Each row is a point. To make a cloud, some directions were put in groups of two or more. Within a group, all points are equally far from the middle, so they leave a hole (a ring in 2 directions, a hollow ball in 3). The other directions are filled evenly. Then the cloud was stretched, turned, moved and blurred a little. How many holes are there, and how many directions does each take, smallest first?
In the rows, 100 means zero.

Cloud:
99; 146
109; 124
68; 124
92; 123
82; 109
95; 134
79; 48
141; 60
134; 138
137; 120
149; 92
89; 88
67; 112
Holes: 0

Cloud, 19 rows:
89; 122; 67
77; 150; 63
96; 66; 82
88; 123; 115
58; 91; 91
131; 66; 96
123; 104; 141
95; 65; 63
51; 155; 68
102; 111; 86
71; 96; 108
153; 43; 116
89; 98; 51
139; 98; 100
96; 88; 126
73; 57; 76
97; 57; 115
126; 134; 81
135; 74; 72
Holes: 0

Cloud, 27 rows:
124; 54; 152; 107
77; 73; 140; 104
77; 96; 123; 106
86; 69; 89; 87
104; 102; 138; 86
67; 133; 76; 115
102; 81; 54; 129
99; 102; 68; 106
99; 82; 64; 133
85; 85; 69; 93
93; 102; 105; 37
89; 51; 102; 80
132; 132; 85; 96
73; 84; 101; 148
57; 115; 77; 102
84; 67; 105; 181
52; 92; 134; 75
136; 52; 74; 80
111; 103; 120; 54
123; 75; 99; 52
115; 103; 81; 81
167; 78; 105; 108
156; 53; 103; 68
133; 75; 85; 65
71; 77; 130; 62
119; 76; 122; 159
77; 119; 79; 117
Holes: 0

Cloud (50 x 6):
60; 103; 110; 61; 114; 127
132; 81; 63; 117; 93; 152
87; 81; 150; 81; 127; 110
113; 76; 103; 94; 65; 61
134; 102; 111; 144; 120; 112
72; 69; 113; 128; 58; 70
72; 49; 118; 102; 87; 76
69; 91; 142; 80; 127; 107
97; 74; 139; 80; 112; 87
89; 121; 94; 61; 138; 142
38; 69; 86; 116; 82; 97
124; 95; 89; 86; 59; 71
77; 63; 103; 125; 106; 159
66; 132; 138; 115; 80; 88
71; 96; 73; 119; 57; 128
121; 58; 139; 126; 70; 112
132; 124; 66; 73; 131; 101
106; 34; 140; 108; 102; 119
81; 56; 85; 102; 117; 157
103; 99; 124; 84; 114; 73
98; 131; 81; 74; 65; 108
160; 117; 100; 79; 128; 135
144; 130; 125; 121; 99; 107
157; 140; 89; 107; 109; 133
85; 112; 82; 58; 89; 113
137; 91; 155; 100; 99; 118
79; 84; 147; 95; 92; 158
97; 30; 128; 102; 106; 103
83; 147; 79; 131; 104; 147
131; 96; 52; 131; 64; 116
75; 92; 146; 82; 133; 115
103; 82; 125; 81; 97; 70
54; 76; 57; 102; 91; 111
154; 67; 76; 118; 80; 131
141; 115; 97; 148; 104; 105
78; 135; 140; 109; 111; 153
96; 60; 105; 133; 138; 112
75; 67; 138; 121; 78; 145
65; 104; 97; 59; 99; 120
150; 105; 143; 101; 99; 117
51; 149; 101; 133; 100; 103
86; 155; 103; 113; 106; 154
50; 67; 103; 127; 69; 79
137; 94; 54; 104; 134; 145
89; 48; 123; 138; 105; 133
125; 77; 46; 98; 129; 136
124; 131; 87; 84; 58; 103
47; 152; 90; 123; 103; 105
124; 128; 88; 91; 102; 65
111; 71; 95; 135; 52; 69
Holes: 3 (2, 2, 2)

Cloud, 82 rows:
82; 109; 154; 141; 139; 76; 99; 96
57; 77; 99; 109; 130; 82; 95; 31
80; 77; 127; 78; 89; 84; 97; 112
107; 74; 123; 112; 122; 165; 96; 87
107; 104; 102; 66; 125; 46; 78; 117
104; 79; 49; 109; 125; 81; 68; 71
95; 69; 60; 128; 87; 76; 73; 54
141; 120; 79; 106; 64; 81; 123; 75
117; 76; 118; 88; 70; 58; 91; 112
89; 60; 103; 144; 58; 128; 134; 104
78; 113; 148; 106; 158; 116; 91; 79
90; 84; 72; 108; 56; 147; 104; 109
110; 86; 117; 68; 155; 101; 127; 72
112; 81; 108; 73; 90; 96; 145; 55
87; 108; 151; 109; 122; 69; 151; 95
130; 107; 116; 88; 75; 151; 117; 121
98; 53; 105; 94; 77; 87; 76; 84
76; 116; 81; 109; 31; 93; 139; 102
136; 103; 90; 72; 76; 58; 106; 50
94; 117; 136; 139; 70; 96; 106; 62
86; 82; 87; 91; 41; 104; 132; 64
70; 157; 112; 55; 105; 68; 79; 79
51; 77; 81; 150; 58; 114; 113; 87
126; 105; 134; 153; 116; 84; 81; 119
104; 137; 73; 113; 34; 79; 97; 121
26; 120; 120; 142; 102; 94; 109; 101
129; 81; 82; 82; 133; 69; 56; 64
86; 127; 90; 125; 72; 59; 71; 143
60; 130; 107; 109; 134; 96; 54; 100
41; 76; 103; 114; 108; 91; 119; 106
80; 116; 108; 135; 118; 142; 85; 88
62; 127; 103; 143; 46; 57; 108; 74
30; 123; 60; 127; 73; 78; 90; 83
111; 65; 109; 92; 82; 148; 74; 100
138; 127; 154; 102; 113; 63; 109; 86
73; 125; 62; 85; 72; 124; 65; 109
64; 165; 90; 75; 100; 82; 125; 86
47; 103; 58; 128; 78; 51; 82; 90
107; 64; 116; 136; 102; 138; 121; 56
89; 97; 49; 117; 44; 55; 88; 86
45; 153; 106; 106; 129; 60; 84; 79
100; 132; 57; 118; 42; 65; 93; 104
121; 103; 58; 74; 72; 55; 106; 63
62; 65; 124; 155; 95; 88; 122; 108
72; 128; 138; 89; 123; 92; 76; 56
51; 142; 73; 83; 87; 83; 130; 54
127; 101; 47; 78; 104; 69; 90; 91
75; 111; 93; 112; 74; 20; 85; 78
61; 76; 118; 116; 82; 73; 91; 118
134; 54; 99; 140; 83; 95; 71; 96
120; 76; 91; 134; 108; 86; 85; 43
147; 83; 143; 88; 83; 106; 135; 85
41; 115; 85; 114; 66; 118; 139; 98
148; 88; 97; 132; 73; 104; 117; 140
55; 101; 63; 117; 103; 106; 73; 122
72; 138; 68; 70; 75; 71; 119; 106
78; 113; 48; 106; 79; 33; 86; 76
79; 145; 95; 115; 134; 70; 62; 107
92; 129; 83; 154; 103; 52; 94; 109
100; 130; 88; 126; 46; 33; 115; 87
108; 134; 80; 65; 118; 93; 125; 69
100; 104; 99; 101; 110; 130; 104; 151
112; 124; 114; 149; 78; 45; 85; 107
72; 103; 86; 53; 85; 81; 126; 70
98; 101; 105; 152; 107; 63; 150; 87
101; 90; 113; 119; 39; 137; 103; 128
57; 118; 106; 80; 131; 129; 75; 53
146; 94; 111; 109; 46; 97; 100; 136
96; 109; 135; 125; 112; 132; 81; 69
101; 106; 137; 83; 125; 152; 114; 65
46; 116; 102; 76; 129; 127; 75; 60
61; 105; 117; 95; 121; 63; 80; 39
152; 92; 105; 55; 109; 118; 105; 92
70; 136; 130; 62; 88; 63; 121; 87
59; 103; 87; 141; 36; 86; 93; 116
90; 74; 99; 59; 84; 106; 123; 65
81; 100; 84; 86; 62; 93; 93; 31
140; 143; 118; 94; 86; 109; 108; 83
50; 131; 94; 91; 117; 66; 55; 102
77; 147; 85; 106; 132; 58; 63; 105
68; 139; 130; 71; 83; 113; 77; 98
70; 134; 134; 97; 69; 78; 76; 96
Holes: 2 (4, 4)
